Each row of a before or after table is a point. One or more steps were done to the points. Then noise was added and the rows were shuffled. The steps act on columns, c1 being the first. What was done? A step turns or swaps two columns, mirrors them in a line or flattens them onto one, adds a multiple of one to another, or multiplies or shifts one. Angles are multiples of 10 degrees, from the lower column toward the higher: turns from -170 to 170, lines from 10 to 170 but not 90. Use the fewest steps. Two steps may share a column if one is a turn and the other turns, adds or multiplies; they go together, in the order done. Otherwise the lowest column goes first.
In the rows, 128 means zero.

Before (14 x 3):
[[113  83 118]
 [153 137  76]
 [128 129 189]
 [108 185 100]
 [114 189  77]
 [ 79 136  65]
 [137 167  84]
 [112  60 121]
 [121 151  65]
 [ 78 105 165]
 [166 161 125]
 [101  84 155]
 [173 100 117]
 [145 101 182]]
After (14 x 3):
[[113  81 116]
 [173 104 114]
 [100  85 164]
 [113 189  64]
 [109 184  91]
 [110  62 121]
 [129 129 209]
 [122 151  47]
 [ 78 107 175]
 [167 158 125]
 [136 166  72]
 [142 101 198]
 [153 138  60]
 [ 80 138  45]]
Steps: multiply c3 by 1.3

Before (13 x 9):
[[ 63 120 119  83 102 102 149  83 174]
 [148 142 179 148 199  85 105 139 140]
 [153 160 107  69  98 148 111 168  67]
 [105 117  96  90 153 101 128 114 103]
 [118 130 196 128 106  83 152 151 118]
 [117 168 174 152  89 157  90 208  59]
 [147  52  96 155  75 157  77 148  82]
 [ 95 171 151 175  76 159 192 191 173]
 [122 154 128 178  89  74 143 114 167]
 [135  89 168  65 123 180 117 172 127]
 [139 129 200 117 132 100 189  96 129]
 [143 107 137 133  74  67 210 205 152]
 [173  79 208 190 181 106 148 101  53]]
After (13 x 9):
[[136 173 149 132  45 157 198  80 177]
 [183 120 120  80 173 102 169 129 173]
 [144 164 172 128  39 155  94 117  61]
 [121 137 177 196 135  91  99 175 132]
 [122 132 199 106 103  84 144 121 115]
 [ 85 101 133  93  49  74 197 114 149]
 [128 148 131 149 121  73 148  59 174]
 [ 89 125 191 126 155  97 177 127 131]
 [114 158 105  55  91 150 105 154  63]
 [130  91 167  74  97 174 110 177 126]
 [153 115 100 115 153 102 131 167 106]
 [124  51 104 112  85 151  73  83  76]
 [ 83  77 206 210 159 104 137 121  53]]
Steps: mirror c1 and c7 in the line at 100 degrees; turn c4 and c5 by -40 degrees; turn c5 and c8 by 70 degrees

Before (10 x 18):
[[177 108 211 146  84  64 139 143  86 157  78 161  18 177 118  88  85 110]
 [133 171 168 167 134 118 117 146 218 135 184 121 116 134 159 227  74 111]
 [ 46 211 140  60 134 173 136 104 184 125 141 144 121 127  77 241 152 127]
 [185 106 188  67  96 179 209  66 133 141 132 156  99 112 177 196 109 131]
 [145 149 215  52 160 170 119 195 127  81 188 172 205 114  38 158 103 160]
 [114 132 159 121  90 197  98 206 160 152  96 146 146 129  72 194 112 150]
 [111 158 144 189 138  96 203 135 138 154 132 157 125 148  98 167 121 123]
 [186 134 142 141 181  78 105 156 136 107 144  81 159 159 127 150  91 186]
 [181 114  75 160 129 143 116 106 114 106 118 157 130  86 122  83 172 164]
 [114 110 160  85  88 103 120 173 173 126  72 121  92 121 166  46 165 175]]
After (10 x 18):
[[161 129 178 141 180 110  44  96 137 111 144  80 161 159 136 113  91 186]
 [ 91 129  72 124  90 101  33 126 156  44  95 146 148 124  62 152 109 149]
 [ 99 161 155 189 135  89 149 152 139 115 136 159 126 144 123 144 119 120]
 [180 108 218 145  79  96  78 149  85 104  79 157  19 178  83  98  82 114]
 [125 149 111  52 163  57  57  61 121  78 186 172 213 113  16 129 104 159]
 [ 17 211  82  57 133  96  77 132 185 157 139 144 120 125  87 190 149 131]
 [189 110  84 159 127 127  57 115 117 157 117 156 130  85 165  95 167 168]
 [152 109 177  90  89 154  57 112 173  88  75 121  85 123 116 115 162 175]
 [ 87 172 169 166 134 152  58 127 221 111 185 121 115 132 101 148  76 112]
 [141 105 133  64  94 191 151 162 134 182 131 157 100 112  58 119 109 130]]
Steps: flatten c1 and c16 onto the line at 150 degrees; turn c6 and c15 by -70 degrees; turn c3 and c15 by -60 degrees; shift c7 by -60; turn c8 and c10 by -110 degrees

Before (11 x 32):
[[115 126 154 163 134 133 207  82 142 111 124 143 145  88 133 171 161 149
  134 104  95 106 131 119 132  98 160  93 117  96 140  86]
 [129 102 116 111 164 117 124  54  74 157 121 152 171 106  90 135 130  92
  152  70  96 134 105 188 112  89 148 103 132  91 194  89]
 [121 142  55 157  88 112  66 100 132 119 154  60 102  98  94  97 159 198
  146  95 152 182 184  90 135 172 131 155 146 127 124  92]
 [ 78 158  77 105 125 136 137 156 143  69 138  58 149 105 191  81 148 136
  163 120 158 130 114 124 100 135 146 129 127 137 120  98]
 [127 132  79 105  96 132 106 195 137  89 130  88 131 128 135 176 145 162
  151 145 140 127 132 129 120 177 182 133 111  96 139 179]
 [123 151 177 132 134 104 142 123 164 116  89 108  65 160 137 148  90 128
  191  67 141 204  95 124 144  81 110 111 100 144 171 142]
 [134 161 151 148 160 128 129  79 166 135  78  23 177  48  74 142 115  91
  161 107 188 118 118 162 110 115 144 144 118 157 119 176]
 [163 150 126 125  74 136  69  81 106 149 134 108 101  89 130 107 116  79
  181  89 176 119  72 153 151  78 183 165 202 201 170 111]
 [125  95 132 123 106 215 121  82  88 127  77 137 117 141  71 118 156 178
  122 117 144 139 183 145 116 110 135 137 115 136 143 157]
 [151 121 111 128 129 114 111  80 158  99  58  77 162 143  99 131  71 132
  173  66 117 119 159 159 101  58 172 196 142 116 187  96]
 [184 100 119 171 162 140 137  99 174 112 149  94 135  99 117 143 143 132
  117 142 188 158  89 109 106 167 117 115  36  96 136  73]]
After (11 x 32):
[[186  40 120 171 162 150 137  98 175 111 110  94 111  98 117 124 143 143
  117 142 189 157  90 128  85 136  74 115  92  96 225 119]
 [132 141 152 146 161  98 130  79 166 134 241  22 122  48  73 164 114 143
  161 106 188 117 117 110 127 105 177 144  97 156 209 143]
 [127 115 118 111 164  71 124  55  74 157 181 153  97 106  89 165 130 135
  150  69  95 135 104 107 148  89  89 103 151  90 147 148]
 [ 78 146  77 105 125 135 137 156 142  68 138  59 108 106 192 120 147  80
  163 119 158 131 114 123 104 111  98 130 104 137 165 146]
 [123 121 178 133 133 119 143 122 164 115 111 108 203 160 137 129  91 148
  189  68 141 205  95 151 175 110 141 113  92 145 189 112]
 [123 152  54 157  87 155  65  99 133 118  70  61 130  98  94  57 160  97
  146  94 152 183 184 162  98 163  90 156 129 127 159 131]
 [124  97 132 124 105 156 122  83  88 127 179 136 169 140  72  77 156 118
  123 116 144 138 182  44 135 107 157 137 145 137 167 134]
 [150 133 110 127 127  94 112  82 155 100 249  78 148 143  97 125  71 132
  173  66 118 119 160 124 163  62  97 197 143 116 171 170]
 [127 118  78 105  96 129 105 196 137  89 128  88 125 129 137  94 144 176
  152 145 140 126 132 125  85 153 180 134 115  96 156 183]
 [164 199 125 125  74 111  68  81 106 151  94 108 144  89 129 177 116 107
  180  89 175 120  72 110 181 114 110 165 160 200 241 184]
 [115 116 155 164 133 138 206  81 143 110 149 143 118  88 133 107 160 171
  134 104  94 106 130 128 154 112  87  93 121  95  89 159]]
Steps: turn c2 and c29 by -50 degrees; mirror c6 and c24 in the line at 150 degrees; turn c11 and c13 by -140 degrees; multiply c11 by 1.6; turn c16 and c18 by 90 degrees; add 1.5 times c21 to c31; turn c25 and c26 by 50 degrees; swap c27 and c32
